Each row of a before or after table is a point. The points were changed in one or more steps. Then noise was added and the rows were shuffled. The steps act on how far a point lies along the listed directions, d1 being the first. Write out the steps. A step turns or swaps two directions, mirrors them in a line or flattens them onto one, adds a multiple of one to another, or multiplies one. Angles are multiples of 10 degrees, from the lower direction toward the higher: turns from -170 to 170, lines from 10 to 170 but not 90. Use the fewest steps. Two steps may share a direction if one is a turn and the other turns, adds or multiplies; they go together, in the order done. Otherwise the lowest direction goes first.

Directions:
(1): -41; -40
(2): -40; 41
Before (10 x 2):
-20; -6
0; 7
-9; -6
-17; -20
9; 9
3; 12
-7; 13
34; -2
25; -4
25; 8
After:
-21; -2
-4; 3
63; 24
38; 21
-13; -17
45; 15
7; 7
-5; 7
-31; -15
-13; -8
Steps: add 1.5 times d2 to d1

Directions:
(1): -38; 45; -5; -17; -2; -14; -4; -31
(2): 1; -14; -32; -4; -35; 30; 26; -29
(3): 34; 27; 43; -11; -30; 4; 13; -5
(4): -35; 12; 18; 23; -12; 43; -2; 26
(5): 14; 19; -5; 60; 12; -6; 12; -21
(6): -9; -31; 31; 8; -3; 7; -33; -41
Before (9 x 8):
12; 32; -1; -8; -2; -3; 23; -9
-19; 6; 1; 30; 5; 6; -5; -56
23; 25; -13; -42; -2; -24; 10; 3
8; -5; -30; -6; -30; 43; 30; -14
4; 18; 9; -7; -3; 15; -2; 38
31; 25; 5; -59; -3; -33; 1; -10
14; -23; 12; 32; -1; -1; -6; -8
15; 19; 26; 7; -16; -7; 5; -22
5; 8; -13; 53; -3; 19; 11; -16
After, 9 rows:
29; -11; -38; -21; -16; 11; 29; -27
16; 33; 2; -9; 2; -8; 19; -8
13; -23; 11; 33; 0; -2; -5; -10
18; 33; 23; -51; 10; -36; -10; 10
16; 32; 1; -38; 9; -28; 2; 16
-11; 1; -2; 27; 10; -1; -5; -58
1; 16; 3; -8; -15; 28; 6; 32
13; 20; 27; 6; -13; -7; 3; -22
12; 4; -21; 47; -4; 13; 14; -25
Steps: turn d2 and d4 by -40 degrees

Directions:
(1): 36; 45; -3; 30; 3; -6; 13; -27; 60; 15; 28; 30
(2): -11; 8; -50; 6; 56; -3; 52; -15; 4; -10; -33; -24
Before:
-22; -28; 9; -7; -7; -2; 3; 14; -31; -6; -9; -23
-28; -38; 24; -12; -22; -2; -26; 31; -54; -4; -7; -13
0; 3; 6; 9; -7; 3; -9; 13; 1; 2; 3; 7
-8; 11; -7; 0; 10; 2; 9; 4; -18; -7; -20; 0
33; 43; 6; 31; -5; -1; -5; -18; 60; 12; 33; 47
-22; -18; -38; -14; 33; 3; 27; 12; -27; -9; -30; -37
-25; -31; -7; -14; 4; 5; 4; 10; -21; -15; -37; -24
-18; -44; 19; -24; -23; -10; -36; 34; -44; -1; 6; -10
-27; -29; 24; -17; -21; -14; -29; 23; -35; -6; -1; -1
-10; -47; 28; -20; -44; 7; -25; 7; -52; -9; -2; -11
-14; -43; 16; -19; -9; 2; -21; 34; -39; -1; -2; -17
-5; -3; 18; 9; -20; -6; -5; 1; 4; 3; 21; 23
-16; -25; 28; -6; -28; 3; -22; 14; -41; -3; 4; -15
-13; 11; -29; 2; 22; -3; 29; -9; -1; 1; -27; -15
After (14 x 12):
-22; -26; 0; -5; 3; -4; 11; 9; -30; -6; -15; -26
-15; -4; -47; -7; 42; 0; 38; 4; -11; -9; -30; -34
-23; -23; -18; -12; 14; 4; 13; 3; -16; -16; -39; -25
-25; -47; 6; -29; -8; -11; -23; 33; -50; -5; -5; -21
31; 38; 22; 26; -22; 1; -23; -9; 50; 13; 38; 51
-18; -50; 16; -25; -29; 8; -11; 6; -59; -13; -16; -21
-9; -8; 21; 5; -23; -7; -8; 4; -5; 2; 20; 20
-7; 18; -30; 7; 20; -5; 31; -12; 8; 5; -21; -7
-4; 15; -8; 4; 13; 3; 12; 2; -13; -5; -20; 4
-34; -38; 10; -12; -8; -2; -12; 29; -60; -7; -19; -22
-3; -1; 8; 8; -6; 0; -10; 16; -1; 2; 2; 7
-17; -43; 5; -20; 5; 2; -10; 32; -41; -6; -14; -23
-34; -33; 13; -19; -11; -15; -20; 23; -42; -8; -10; -9
-22; -26; 17; -8; -17; 5; -12; 15; -46; -7; -5; -22
Steps: turn d1 and d2 by -20 degrees

Directions:
(1): -5; 40; 21; -2; -3; 21; 10; -40; 1; 17; -16; -38; -28; -3; -45; 19; 43; -40; 29; -39
(2): -25; -25; 44; -25; 1; 38; 5; 14; -55; -28; 41; -21; 1; -16; -28; 22; -9; -8; 7; 48
(3): 29; 42; 27; 30; 19; 3; -8; 6; -39; 1; 39; -2; 9; 60; 37; 17; -29; -24; -5; -29
(4): 30; 17; -1; 35; 39; 5; 24; -2; 27; -47; 7; -17; 4; -23; -45; 7; -46; 47; 22; -15
Before (11 x 20):
-20; -30; -11; -28; -18; 8; 0; -8; 10; -3; -10; -4; -7; -34; -25; -4; 11; 20; 14; 38
-17; -14; -11; -5; 5; -1; 3; -3; 18; -1; -15; 1; 4; -22; -19; -14; 6; 9; 8; 12
-19; -20; -1; -14; -16; -5; -9; -2; 20; 12; -19; 5; -2; -24; -13; -11; 23; 2; -14; 18
-26; -30; -2; -22; -9; 18; -1; -14; 21; 6; -16; -14; -9; -29; -35; 2; 33; 3; 16; 23
-15; 16; -19; 4; -16; -5; -3; -26; 20; 18; -29; -7; -16; 1; -10; 2; 29; -7; 3; -16
7; 13; 2; 8; -1; 8; 6; -11; -3; 6; 2; -9; -10; 6; 8; 6; -12; -12; 1; -5
8; 10; 15; -3; 24; 6; 2; -1; -23; -2; 14; -21; 6; 21; 4; 11; 2; -13; 0; -14
12; 9; -26; 13; 4; -13; 14; -34; 53; -4; -38; -22; -16; -39; -41; -9; 11; 27; 30; -16
9; 8; 19; 8; 1; 7; 1; 0; -21; 3; 14; -5; 2; 16; 2; -5; -1; -8; 0; -8
12; 35; 3; 15; 5; 0; 2; -14; 0; 12; 0; -9; -3; 22; 2; 8; 9; -18; 23; -24
18; 7; 6; 18; 4; 1; -1; 6; -14; -6; 11; -3; 6; 15; 9; 3; -15; -5; -4; -7
After (11 x 20):
-28; -32; 0; -23; -9; 21; -1; -12; 17; 3; -14; -14; -9; -30; -37; 2; 32; 2; 16; 27
14; 37; 1; 15; 4; -2; 1; -14; 4; 13; -2; -9; -4; 23; 4; 6; 10; -17; 22; -26
7; 8; 16; -6; 23; 6; 1; -3; -25; -3; 16; -22; 4; 19; 4; 10; 1; -13; 0; -13
18; 5; 6; 19; 3; 1; -1; 6; -14; -6; 12; -4; 5; 16; 9; 4; -16; -6; -6; -7
8; 14; 0; 9; 0; 7; 3; -11; -2; 4; 2; -10; -9; 6; 9; 6; -12; -12; 1; -6
7; 6; 20; 8; 0; 7; 1; 0; -24; 2; 14; -6; 3; 17; 0; -4; -1; -7; 3; -8
-16; -14; -11; -4; 4; -2; 2; -4; 18; -2; -16; 0; 4; -23; -19; -13; 6; 8; 9; 11
-13; 20; -23; 7; -15; -8; -3; -27; 25; 21; -34; -6; -16; 3; -9; -1; 27; -5; 2; -21
15; 11; -32; 15; 4; -18; 14; -36; 58; -2; -42; -20; -17; -37; -36; -12; 11; 26; 31; -22
-20; -20; 1; -15; -16; -4; -11; -2; 21; 13; -19; 5; -2; -23; -15; -11; 24; 0; -14; 17
-21; -31; -8; -29; -17; 13; -1; -7; 6; -5; -6; -7; -7; -36; -28; -1; 10; 19; 16; 45
Steps: multiply d2 by 1.3
